Rows are points. Each copy is the shape, with its points in the same order, turned, moved and blurred by noise. Some copies are also mirrored. Which?
In the rows, zero is written as 128.

Shape (7 x 2):
[[139 125]
 [106 105]
 [171 137]
 [147  86]
 [ 95 192]
 [ 92  51]
 [114 174]]
Copy 1 (7 x 2):
[[134 122]
 [108 109]
 [175 141]
 [148  84]
 [ 93 186]
 [ 99  47]
 [114 176]]
Copy 1 is: only turned
Copy 2 (7 x 2):
[[111 117]
 [117 160]
 [ 86  97]
 [ 72 146]
 [181 126]
 [ 79 208]
 [165 119]]
Copy 2 is: only turned
Copy 3 (7 x 2):
[[132 118]
 [ 92 140]
 [144  95]
 [ 90  90]
 [170 185]
 [ 35 133]
 [171 154]]
Copy 3 is: only turned

Shape (8 x 3):
[[144 139 132]
 [135 108  90]
 [148 162  53]
 [ 88  78 204]
 [135 147 128]
 [181  71 158]
 [133 167  79]
 [112 162 167]]
Copy 1 (8 x 3):
[[122 126 105]
 [136 148 153]
 [ 71 134 173]
 [226 111  67]
 [113 116 111]
 [158 193  85]
 [ 80 110 163]
 [125  79  83]]
Copy 1 is: mirrored
Copy 2 (8 x 3):
[[130 123 153]
 [118  74 129]
 [164  53 182]
 [101 176  67]
 [141 120 156]
 [ 53 125 140]
 [167  79 170]
 [154 167 137]]
Copy 2 is: only turned
Copy 3 (8 x 3):
[[128 116 101]
 [116  87 146]
 [171  53 130]
 [ 75 208 127]
 [140 122  98]
 [ 42 115 101]
 [169  90 119]
 [148 165  85]]
Copy 3 is: mirrored
Copy 4 (8 x 3):
[[145 125 116]
 [103 150 126]
 [128 188  71]
 [127  34 176]
 [149 123 103]
 [151 137 200]
 [135 158  69]
 [169  78 104]]
Copy 4 is: mirrored

Shape (12 x 6):
[[128 171 126  92 168 109]
 [ 99  91 164 199  88 146]
 [153 100 141 147 145  89]
 [178 150 112  95 138  99]
 [190  79 150 122 104 109]
 [131  84 171 193 191 195]
 [121  99 175 179 113 111]
 [ 68 141 148 118 176 121]
 [ 75 140  89 128 181  93]
 [141 198  76 100 159  90]
 [113  90 194 185 140 106]
 [131  96 123 105  80  83]]
Copy 1 (12 x 6):
[[122 100  92 152 122  77]
 [ 51  99 148 108 185 193]
 [128 111 119 162 139 172]
 [149 101 123 144  90 112]
 [121 128 152 143  88 191]
 [ 42 123 181 210 197 145]
 [ 74  97 120 140 159 193]
 [ 80 117  69 149 176  96]
 [145 117  77 139 196  92]
 [170  71  99 127 123  60]
 [ 67 100 104 166 171 198]
 [132 134 108  90 115 171]]
Copy 1 is: mirrored
Copy 2 (12 x 6):
[[124 130  83 129 128  81]
 [117  80 151 120 215 201]
 [124  79 164 128 149 126]
 [160 118 127 139  99  97]
 [171  76 192  97 123 124]
 [ 85  31 105  85 137 210]
 [129  74 147 117 199 161]
 [ 82 114  91 107 179 108]
 [ 56 136 108 154 146  92]
 [129 145  91 188 102  82]
 [120  45 132 107 202 139]
 [140 142 203 141 161 109]]
Copy 2 is: only turned

Shape (15 x 9):
[[149 153 100 117  96  86 150 109  86]
 [119 110 158  80  68 134 103 102 174]
 [171  81 163 101 189 101 122  83 147]
 [170 166 169 168 155 180 172  54 142]
 [ 77  96 185 185 121 164 122 154 163]
 [144  96 137 180  98 166 172  60 185]
 [100 176 103 145 164 122 105  98 112]
 [119 134  72  83 160  61 153 129 167]
 [ 77 165  85 117  94 161 111 156 166]
 [ 77 150  98 142 126 150 199 171 104]
 [188  97 151 165 127 137 123  60 187]
 [111 157 180  98  89  62  79 169 150]
 [195 154  76  78 104 140 191 127 133]
 [133  79 166 155 156 141 135 165 146]
 [130 166 116 153 186  59 173  75  85]]
Copy 1 (15 x 9):
[[114 125 124 113 154 140 157  59 168]
 [126 157 164 186 114 152  97  87  86]
 [115 155  58 108 131 185  69 128 116]
 [189 136  81 123 224 156 127 148 100]
 [171 147 157 152 103  93 116 201 102]
 [222 116 148 113 148 173 116 131  82]
 [108  88 127 144 183 129 106 146 177]
 [ 78  56  98 112 111 129  88  73 127]
 [107  64 178 193 128 119 149 129 117]
 [154  65 110 153 122  71 177 132 150]
 [167 148 136  91 161 202  92 144  83]
 [ 50 175 165 140 123  82 106 104 110]
 [119  80  81 129 144 166 189  55  94]
 [134 144  98 117  92 123 124 184 111]
 [129 106  68  72 188 107  95  99 195]]
Copy 1 is: only turned
Copy 2 (15 x 9):
[[ 86 140 144 151 179 169  88 128 135]
 [ 94 150 162 136 136  53 138  93 176]
 [182 140 115  96  93 126  86 104 174]
 [170 124 130 125 195 182 169  57 208]
 [169 132 199 126 128  95 208  78 102]
 [159 138 159 180 142 139 196 103 210]
 [136 140 122  90 206 142 144 147 112]
 [138 120  72 164 150 101  88 149 109]
 [ 76 132 118 142 183  79 197 118  91]
 [108  62 140 161 177 156 166 108  73]
 [173 186 138 150 127 134 155  98 209]
 [109 183 172 120 175  47  84  76  82]
 [ 64 118  71 183 150 162 111  84 160]
 [170 131 156 123  94 134 160  76 101]
 [176 112 129 123 214 188  75 149 132]]
Copy 2 is: only turned
Copy 3 (15 x 9):
[[107  57 143 184 163 154  79 105 117]
 [122 146 126 174 166 133 153 107 199]
 [210 103 170 146 167 163 137 177 136]
 [120  95 163 112 134 211 194 119  80]
 [134 150  70 121  71  99 164 133 134]
 [ 99  70 123 103 120 179 204 147 161]
 [133 109 187 113 108 141  82 100 115]
 [122  94 197 178 132 129  62 188 167]
 [ 48 148 143 135 130  81 101 123 141]
 [ 68  80 141 173  88  83 110 143  76]
 [139  97 123  92 168 196 171 158 167]
 [144 182  95 215 127 144  68 111 165]
 [ 61  72 160 181 206 152 125 168 109]
 [166 120  97 133 122 109 157 173 109]
 [157  42 200 159  95 187  78 129  91]]
Copy 3 is: only turned
